Each row is a point. The last column is the point's height on a tilted bowl or saddle (a function of degree 2), plus a little noise. Along how many of its main directions does it bend up, bend down or stay straight?

Points (11 x 3):
[[ 49  12   7]
 [ 33 -91 -95]
 [-17  -7  12]
 [ 20  26   3]
 [ 27   0   8]
 [-37 -16  13]
 [-80 -61   4]
 [-44 -16  14]
 [-43  47 -30]
 [ -2  42 -11]
 [-77  25 -14]]
Directions: 0 up, 1 down, 1 straight

Points, 11 rows:
[[-67   1 -36]
 [ -6   8  -8]
 [ 50   4  19]
 [  1  19 -11]
 [ 34   2  10]
 [-29  52 -50]
 [-55   1 -29]
 [ 44 -54  15]
 [-41  84 -95]
 [ 51 -39  20]
 [-67 -54 -35]]
Directions: 0 up, 1 down, 1 straight

Points, 9 rows:
[[ -1  -6  -5]
 [-32 -39 -31]
 [ 26 -25  -8]
 [-26 -95 -95]
 [ -7  18  -7]
 [-27 -18 -17]
 [  3  19  -5]
 [ 89  29 -37]
 [-47  -2 -24]]
Directions: 0 up, 2 down, 0 straight

Points (16 x 4):
[[  5   0  47 -41]
 [-41  44 -36  -6]
 [-20  46 -78   4]
 [ 17 -14 -84  18]
 [-20 -55   9 -21]
 [ 16  -7  -3   1]
 [-15 -33  86 -94]
 [-55   9  63 -75]
 [-90 -49  -8 -41]
 [ 34  55  59 -90]
 [  6  -3 -44  18]
 [-11  -5  23 -17]
 [ 12 -25  32 -28]
 [-12  -1 -15   9]
 [-45 -81 -80 -26]
 [ -1  14 -83  24]]
Directions: 0 up, 3 down, 0 straight

Points (16 x 4):
[[ 42  11   3  52]
 [-40  35 -33 -33]
 [-13 -28  19  -2]
 [ 35  12  52  36]
 [ 56 -11 -10  82]
 [-43 -18  49 -15]
 [ 13  41  95  -7]
 [  0 -29 -22   3]
 [ 62 -15   9  95]
 [  4  -5  -8  14]
 [-29 -23  39  -8]
 [-22  -9 -48 -42]
 [ 18  10 -31  11]
 [-54 -55  32 -49]
 [ 22  28 -14  15]
 [-60 -17   5 -35]]
Directions: 1 up, 2 down, 0 straight

Points (24 x 5):
[[  2  14 -13   5   1]
 [-27 -48 -43  -7  64]
 [ 15 -30 -56 -21  89]
 [ 46 -21 -35  26  61]
 [  3  50  70  28  70]
 [-37  -8  15  75 -11]
 [ -8  14  34 -24 -19]
 [-24 -81   3  36  -5]
 [-15  29  19  26  -5]
 [ 18  28   7  -7  10]
 [-24  30  11  30  -3]
 [-40   4  13  16  -9]
 [-44  11 -31 -13  27]
 [ -3  42  36 -12  14]
 [ 13  42 -59 -18  83]
 [ 16  -8   4  31 -19]
 [  3  19  -8  -4   1]
 [ 25   4  36  12 -13]
 [-19  -3 -10  95 -13]
 [ 39  52 -29 -23  90]
 [ 17  -4 -35  13  34]
 [-11 -81  25 -54 -40]
 [  2 -18  74  -2 -35]
 [ 16  -4 -43  21  45]]
Directions: 2 up, 0 down, 2 straight

Points:
[[  1  60  -4  -4  51]
 [-16  43  42 -71 -91]
 [-58   0 -12  -4  43]
 [-18   5  -9  -5  17]
 [  9  29  19  16  41]
 [ 14 -12 -40 -20 -20]
 [-23 -34  40 -12 -38]
 [-37 -52  44   7  -5]
 [-21 -18 -25   4  26]
 [ -9   0  30 -32 -41]
 [ 39 -16  30 -35 -50]
 [ 28   9   1  45  31]
 [-11  35  27 -19  -6]
 [-35 -25 -16   4  47]
 [ -6  42 -13 -57 -23]
 [  9   6  49  -1 -35]
 [-20 -34  13 -42 -30]
 [ -7   4 -22  38  52]
 [-11  55 -33  29  70]
 [ 10   4 -27  43  34]
 [-21 -50  21  -8  -8]
 [ -4   5  -6 -15   5]
 [ 67   0  18  50 -22]
 [  8 -22  35 -95 -87]]
Directions: 2 up, 2 down, 0 straight

Points:
[[ 93  73 -12  -9 -68]
 [  0 -50  30  -2 -54]
 [-16 -36 -39  18 -44]
 [-55 -12 -24  -9 -26]
 [-17 -30  57  -8 -30]
 [-24 -15  54  22 -15]
 [-13 -44  28  60 -53]
 [-31  19   2  48   3]
 [ 20   8 -19  11 -22]
 [-45 -10  -3 -95 -95]
 [ 11 -30 -30  -1 -49]
 [-48  17  49  29  15]
 [-52   2  44  19   9]
 [ 17  36 -16   3 -18]
 [ -6  -1   6  23  -6]
 [ 47 -22   2 -20 -41]
 [ 31  -9  23 -25 -22]
 [-11 -22 -14 -45 -59]
 [-28  59 -13  -7  -4]
 [-10  -5 -36 -21 -45]
 [ 19 -29 -23  21 -37]
 [  7 -13 -13  67 -27]
 [ 31 -14  87 -49 -22]]
Directions: 0 up, 2 down, 2 straight

Points, 49 rows:
[[ 40  19 -42  -6  43  -1 -31]
 [ 26  11 -53  61   9 -30 -23]
 [-27  39 -55  51 -32  39 -26]
 [-65  42   5  30  11 -12  -2]
 [ 53 -23 -25  67 -43 -63 -24]
 [ 17 -35  70  24 -63  49 -45]
 [-24  11 -16 -33   0  -5  -1]
 [ 10  30 -45  15 -52 -10 -18]
 [-18  12 -15   2  55   2 -14]
 [ -4   8 -31 -47  24  15 -26]
 [ 52 -12  16 -46  75  67 -78]
 [  9  52   4  32 -30   4 -16]
 [  2 -14  15  84  34 -13 -23]
 [-27  16   3  -5 -29 -31  13]
 [-24 -61 -40 -73  -8  -2 -12]
 [ 46  25 -11 -16  74  19 -41]
 [-24 -25  18  17  58 -20  -2]
 [ 21   4  77   4 -35  -2 -17]
 [ 43  37  32  -3 -34 -34 -13]
 [-26  20  18  38  72  14 -24]
 [-56  32 -17 -20 -12  14  -9]
 [-54  22  26 -31   6  14  -3]
 [ 81  -4 -20  32 -40  30 -50]
 [-63 -65  32  32  56  11 -23]
 [-20 -44  32  14  -5 -17  10]
 [ 19 -21 -47 -74  17  38 -62]
 [ -1  67 -16  11  87  20 -45]
 [-48 -11 -33   1   5  19  -5]
 [ -3  48   8 -19  20 -15  -4]
 [-10 -29   5  -5  32  20 -13]
 [ 13 -24 -73 -18 -34  20 -31]
 [  4  12 -15   4 -40  71 -37]
 [-49 -17 -69 -17  52 -22 -18]
 [ -3 -14 -24  11  -5  29 -14]
 [ -3  16 -40 -44 -20  12 -25]
 [  7  28  -9   9 -19 -33   1]
 [ 17  83   0 -66  14  95 -95]
 [  6 -77 -26 -24  64  36 -61]
 [  3  17 -42   7 -37  40 -27]
 [ 21 -14 -36 -70  -4  27 -46]
 [-47 -42   3 -16   0 -21  21]
 [ 31  17   9   9 -42  22 -22]
 [-29  26 -11 -15 -47 -65  13]
 [  1 -24 -23  11  44  -7 -12]
 [ 91  84 -62  41   1 -23 -69]
 [ 43 -30 -12 -50  25  -2 -26]
 [-59  58   9 -57   5 -58   4]
 [ 51  13  35  19  22   6 -20]
 [-18  77 -15 -27 -63  18 -43]]
Directions: 0 up, 4 down, 2 straight

Points:
[[  0 -52 -14   1  54 -19 -62]
 [ 27 -85  -6  20  11 -15 -18]
 [  8  -4 -23  26  18  23 -17]
 [-15  31  12  54   1 -36 -41]
 [ -4 -10 -30 -78  84   3 -80]
 [ -3  41 -28 -18  15   9 -56]
 [-33  26   1 -87 -58 -27  29]
 [-36  -2  64  -5  36 -10 -11]
 [-30  16  17  48   5  16 -37]
 [-22  20  -9  12 -54  25 -34]
 [ 11  22 -49  22 -16 -22 -62]
 [ -2   8  31  -8   3  27 -44]
 [ -5  45 -24   1  -3 -14 -58]
 [ 26  17  49 -39  18  37 -85]
 [ 58 -56  76 -26 -58  25 -52]
 [ 25 -13  61  20  51  50 -74]
 [  7 -60 -24   5 -21 -48 -30]
 [ -8 -72 -40  66  28   4 -20]
 [-32  40  32 -59 -44 -34  35]
 [  6 -46   5 -61   3  17 -60]
 [  3  23 -31 -56  -9  -1 -34]
 [-73  10 -47  -4  -7  27 -37]
 [-16  -1 -24 -45 -14  51 -39]
 [ 51  23 -36 -16 -67   7  -6]
 [  5   2  18 -32 -11  22 -37]
 [-22 -45  40  31   3 -85  14]
 [-21 -25 -16 -41  36 -13 -47]
 [ 77 -43  18   7  -4 -12  34]
 [ 49  18 -23 -26   1  -2 -23]
 [-12   4   1   7  35  22 -37]
 [ -4  35  64  38  31  10 -62]
 [-15   4 -25 -10  44  34 -47]
 [ 53  -3 -11  16 -11  36  27]
 [-14  48  61 -43   0  30 -84]
 [-12   4  18   6 -43 -30  -1]
 [ 17 -10 -32 -34  -8  43 -16]
 [ 38   6   9  -4  20  44 -30]
 [ 41 -42  -2  21 -87 -49  37]
 [ 38  -4 -53  26   8  -2 -14]
 [  2  20  -6 -19 -13  54 -47]
 [ 24   1  30 -78 -95 -38   9]
 [  8  42  36 -19  37  -9 -42]
 [  7  40  14 -23 -73 -12 -35]
 [-15 -36 -25  19 -27  28   0]
 [ -2 -83   8   0 -60  10   2]]
Directions: 1 up, 2 down, 3 straight
